Every row gives one point. To make a cloud, some directions were put in groups of two or more. Within a group, all points are equally far from the middle, so they leave a hole (a ring in 2 directions, a hollow ball in 3). The other directions are filled evenly. Then the cloud was stretched, turned, moved and blurred a little. Count the holes, and give their numbers of directions, smallest first.
(in the rows, 128 means zero)

Cloud (14 x 2)
[[110 156]
 [187  98]
 [180  81]
 [159 158]
 [ 98  72]
 [ 97 146]
 [138  56]
 [146  58]
 [188 123]
 [187 127]
 [186 127]
 [186  94]
 [185 128]
 [176 148]]
Holes: 1 (2)

Cloud (22 x 3)
[[131 208  52]
 [101 195 164]
 [138 209  67]
 [158 169 146]
 [ 67 109 135]
 [117 112  40]
 [ 74 183 136]
 [194 146  81]
 [175 158 121]
 [ 71 110 126]
 [ 70 126 112]
 [112 197  50]
 [112 202 101]
 [177 133 121]
 [121 201 121]
 [109  86 115]
 [127  81 158]
 [121  85 113]
 [122 200 123]
 [176 179  97]
 [141  87 112]
 [162 119 151]]
Holes: 1 (2)

Cloud (27 x 4)
[[175 134 130  93]
 [ 34  95 118 144]
 [ 91 127 185  75]
 [112  98 190 138]
 [ 74  49 110  93]
 [130  92 135  58]
 [ 83 161 100  69]
 [ 57  43 137 119]
 [ 45 118 116 155]
 [143 181 108 115]
 [ 64  81  72 138]
 [121 119 155  52]
 [165 155  92 110]
 [153  66 105 151]
 [ 73 143 157  62]
 [120  55 157 158]
 [ 81 180 119 121]
 [ 32  82 143 128]
 [126  84 131 182]
 [112  65 172 154]
 [102 114 196 106]
 [128  39 133 122]
 [137 158  71 106]
 [ 71  60 176 128]
 [151 140 171  91]
 [117  88  88 178]
 [118  66 164 160]]
Holes: 2 (2, 2)

Cloud (51 x 6)
[[146 164  30 106 142 101]
 [142 166  67  86 157  58]
 [ 71 142 143 111 112 133]
 [144  96  39 123 179  93]
 [ 84  78 105 126 165 111]
 [159  79  82  82  59 113]
 [162 153 152 110 220  81]
 [ 95 102  96 172 163 136]
 [158  90  90  93  48  94]
 [127 111  89  81  94  57]
 [114 167  65  99 201  88]
 [178 198 107 112  99  97]
 [ 75 123 150 115 110 106]
 [175  98 153  68  82 122]
 [123 133  90 151 215  76]
 [209 149  88 145 164 150]
 [140 143 158 159 197 123]
 [170  87  76 160  59 126]
 [118  84  54 161 127  96]
 [193  70 129 148  96  55]
 [ 80  93  96 113 150  75]
 [ 86 166 143 164 132 118]
 [139 106  40  95  79 111]
 [206 124  96 109 219  95]
 [213  88 156 116 190 103]
 [185 132  50  78 109 117]
 [189 108  89 138  73  60]
 [ 84  78  60 120 111 126]
 [105 182 117 127 195 142]
 [103 127  39 131 175  96]
 [190 102 122  54 152  65]
 [123 142  23 128 138 104]
 [176 196 144 130 101 111]
 [139 197  93 139  82 137]
 [ 83 118 140 150  91 152]
 [159 160 164 103  95  66]
 [158  78  76 141 181 148]
 [172 178 134  69 141 131]
 [202  62 110 119 148  51]
 [144 126  70  97 155  39]
 [201  88  57 152 119 115]
 [167  55 152 149 120 126]
 [179 118  72 169 179  64]
 [143 151  59 112 219 107]
 [136  72  68 131  58 117]
 [152  69 115  60 130 145]
 [145 186  59 157  96 127]
 [141  44 135 114 139 128]
 [184 200  91 123 125 133]
 [160 183 113  74 102 132]
 [118 103 117 198 129 104]]
Holes: 1 (6)

Cloud (106 x 9)
[[139 134 149 100 113 107  41 161  69]
 [145  70 100 156 153 126 206 146 130]
 [ 62 103 145  97  45  90 124 164  58]
 [107 104  56 124 172 112  93 147 191]
 [ 88 129  96  97 139 142 155  57 222]
 [ 96 177  92  84 171 123 118 184 144]
 [128  72 129 122  81 104 162 129 221]
 [145 106 165 128 181  58  74 132 219]
 [ 62 161  98 114 188 115 125 109 211]
 [ 31 133 158  86 120 126 119  83  82]
 [131 172 208  96  98 142 113 179 114]
 [109 122  64  99  76 110 193 147 132]
 [ 76 123 121 158 191  53  93 122 176]
 [ 79 199 180  90 140 120 100 150 103]
 [ 50 110 142 150  54 141 148  60 138]
 [141  66 116 148 120 153 113  90 220]
 [ 99 133 190  18  99 110 107 161 130]
 [155 124 162 125 215 111 107  64 190]
 [191 132 154 129 153 185  87 120 162]
 [ 54 135 132 122 115 201 127  89 152]
 [136 205  89 101 158 132 120 146 201]
 [143 135 120  64 112 170 165  82 142]
 [106 124 145 142 230 136 183 128  98]
 [144 147 191 130 192 163  73 114 127]
 [168 135  95  85 139 167  96 104 147]
 [137 134  23 122 129 118 139 127 112]
 [139  52 137 128  99  96 185 106 179]
 [132  71  70 149 196 115 108 146 176]
 [184  54 168 103 144  70  86 176 126]
 [ 66 146 143 126 110 115  31 148 150]
 [121 112 163  63  48 147 127 191  76]
 [142 101 133 134 181 129 208  80 169]
 [108  77 203  96 168 148 176  72 154]
 [151  78 164 191  88 143  93 134 150]
 [141 137 190  60 143 173 166 100 112]
 [124 111 228 102 116 118 151 169  57]
 [190 115  92 149 176 139 172 135 147]
 [114 115 135 205 137  52 144  80 113]
 [115 183 186 153 153  38 179  67 156]
 [137 158 122 137  83  51 165 131  72]
 [168 184 131  92 187  93  82 101 187]
 [110  90  56  79 114  61 136  93  96]
 [163 161 160 122  98  48 192  62 167]
 [135 121 183 123 148 100  92  78  61]
 [128 162 170  37 149 152  96 139 161]
 [143 190 176 148 140 128 164 167 158]
 [178 127 164  73  90 127 186 117 145]
 [ 75 102 217  81 124 138 156  98 224]
 [161 134 217 117 155 100  51 132 162]
 [100 171  90 142  81  99 179  79  88]
 [121 192 136 117 108 154 119 193 131]
 [ 41 165 112  98 143 112 193  88 163]
 [ 80 187 173  97  79 189 151 107 153]
 [144 139 134  87  36  70  81 114 187]
 [104 153  86 126  85  83  97 197 151]
 [109  56 166  77 129 114  70 191 178]
 [ 56 129 130 175 141 163  82  66 173]
 [177 176  92 165 160  88 140  42 175]
 [116 122 140 105  24  96  69 114 156]
 [146  93 120 146 132 100 126 171 231]
 [ 97 134 126 208 108 155  81 143 216]
 [139 136 126  32 132  88  93 194 151]
 [139 180 135 136 184  35 118  99 119]
 [152 160 129 103 178  89 115 216  94]
 [ 75 174 202  64  79 153 140 137 128]
 [ 80 140  70 185 148 129 144  72 210]
 [ 82 189 125  74 156  50 128 129 126]
 [ 91  85 117 111  97 188 127  81 173]
 [121 181 159  99 198  95 188 116 117]
 [ 68 195  83 152 118 159 155  78 178]
 [147 141 157  78 104 141 176  49 127]
 [ 92 120  81 159  77 112 114 182 160]
 [173  63 182 107  94  97 173 118 129]
 [107  60 140 101 160 171 164  92 184]
 [175 101 149 101 193 176 137  99 132]
 [198 143 110 111  92  94  69 116 172]
 [171 103 188  70 176 166 149 155 142]
 [ 75 162 208 173 164 122 181  66 148]
 [148 106  60  82 101 124 150  88 122]
 [167 141 115 198 122  58 163  59 173]
 [ 86 174 123  86 169 122 101 194  81]
 [ 64 123 158  65 122  97 187 116 215]
 [ 85  76 122  45 139  44  97 167 132]
 [138 136 187  56  85  73 153  82 110]
 [180 145 119 170 169  86 124  30 202]
 [111 114 143  40  71 158 175 121 147]
 [117 112 125  66 118 128  73 173 218]
 [108  64 127  89 213 145 121 130 178]
 [179 132 192  61 121  79 102 168 145]
 [164 194 127 142  79  36 130 131 165]
 [ 82 123 190  53  36 110 133 127 162]
 [139 124 129  95  51  91 100  73 117]
 [126 152  44 151 103  96 134 108  90]
 [101 164 158  34 129  98 104 146 210]
 [166 168 163 113 134 103 197 140 180]
 [116 163 115  77 115  33  87  92 173]
 [184 138  90 111 218 108 107 163 119]
 [112 109 123 154 161 121 135 195 194]
 [114 116 137 163 216 144 126 184 140]
 [158  75 152 100 169 142 204 134 155]
 [128 120 154 215 104  98 140  72 109]
 [ 89 206 214 103 124 111 109  77 120]
 [131 177 162  59 163 117 146  54 161]
 [122  97 166 193  88 164 108 148 182]
 [113  52 127 116 147  97 226 103 128]
 [ 59 155 174 103 113 168  75 163 186]]
Holes: 3 (2, 2, 4)
